Every row gives one point. Each copy is the shape, with its points in the same order, turned, moved and blurred by noise. Is it also mirrored, or only turned?

Shape, 8 rows:
[[ -8 -14  42]
 [ 32 -67 -52]
 [ -1  18  39]
 [ 29 -10  18]
 [-20 -16  -1]
 [-35  19  28]
 [-15 -21  -1]
 [ 18 -20 -25]]
Copy 1:
[[ 30   5 -20]
 [-75  23 -33]
 [ 48  -7  16]
 [ -6  24   8]
 [ -1 -23 -26]
 [ 42 -38   0]
 [ -5 -16 -18]
 [-35  -4   0]]
Copy 1 is: only turned
Copy 2 (8 x 3):
[[  1   5 -47]
 [ 58 -22  51]
 [-24  23 -38]
 [ 13  29  -8]
 [ -5 -24 -12]
 [-40  -7 -42]
 [  2 -21  -9]
 [ 12  -4  24]]
Copy 2 is: mirrored
Copy 3 (8 x 3):
[[-39  -9 -24]
 [ -3 -37  83]
 [-12   0 -41]
 [ -4 -31 -10]
 [-23  13  12]
 [-25  32 -31]
 [-23   7  15]
 [  8 -13  30]]
Copy 3 is: mirrored
Copy 4, 8 rows:
[[ 23  33 -40]
 [ 32 -83 -38]
 [ 17  42 -12]
 [ 41   2  -8]
 [ -2  -5 -38]
 [-16  44 -27]
 [  3 -12 -37]
 [ 14 -35 -12]]
Copy 4 is: mirrored

Shape (12 x 6):
[[ 20   0  23  39  -2  27]
 [ 47  -8  -5 -21  43 -42]
 [-31 -35 -10 -38   9   5]
 [-21 -38  21  41  -6   5]
 [  1  -1  19 -19  46  16]
 [  2  28  10  38  -8  -8]
 [ -7 -48 -12 -15 -12  23]
 [ 14  34 -55 -40 -29 -45]
 [-31  12 -49  38  53   1]
 [-24 -26 -34 -33  -5  35]
 [-26 -41  24  26   0 -31]
 [-14 -19 -31 -46 -10  28]]
Copy 1:
[[  6  28  -2   5 -41  -8]
 [ 18 -21   0  15   0  81]
 [ 20 -21  -5 -39  43   6]
 [-12  36 -33  -9   3 -13]
 [ 56  -8  -7  -3   0  16]
 [-12  -2  -8  34 -26 -10]
 [ -1   7   8 -52  19   4]
 [-36 -79  40  11  11  29]
 [ 18  16  23  54  52  -5]
 [ 13 -14  32 -45  35 -10]
 [-20  15 -53  -7  16   8]
 [ 14 -27  32 -46  28  -4]]
Copy 1 is: mirrored
Copy 2, 12 rows:
[[  8 -28  16 -13   3 -58]
 [ 30 -41   7 -40 -16  44]
 [-22  -3   5  36 -23  17]
 [-34  -5  43  -5 -23 -41]
 [ 11 -42  24  23   6   7]
 [ 17  14  21 -24  24 -31]
 [-33  -7 -16  16 -41 -16]
 [ 24  53 -46 -25   5  37]
 [-49 -11  24 -20  54  20]
 [-28  -2 -30  41  -5   2]
 [-16  17  61 -21 -29 -15]
 [-20  -5 -34  39 -11   7]]
Copy 2 is: only turned
Copy 3 (12 x 6):
[[ -1   4  20  19 -36 -34]
 [ 11  15 -81  24 -41  14]
 [ 23  29 -18   1  42  32]
 [-26  26  31  15 -19   7]
 [ 26  40 -22  38  -7 -18]
 [-37 -22   8  30 -18 -28]
 [ 22  17   6 -18   8  24]
 [  5 -67 -66  -1  24  -2]
 [  3 -16   9  92   2  24]
 [ 37   5   0  -3  39  24]
 [-53  28 -10  20 -10  23]
 [ 38  -2 -12 -11  36   7]]
Copy 3 is: mirrored
Copy 4, 12 rows:
[[ 11  28   4 -42 -48  28]
 [-56 -30   5  18 -69 -12]
 [ 12 -14 -27  24  -2 -25]
 [ 10  44 -34  -8 -27  34]
 [-18   2  -9 -26 -41 -33]
 [-20  31  20 -35 -16  39]
 [ 46   8 -10  24 -24  -5]
 [-21 -38  69  36  18  10]
 [-33  71  18  11 -12 -37]
 [ 42   4   5  20  -4 -31]
 [-15  29 -45  18 -24  35]
 [ 40 -11  10  15  -3 -30]]
Copy 4 is: mirrored
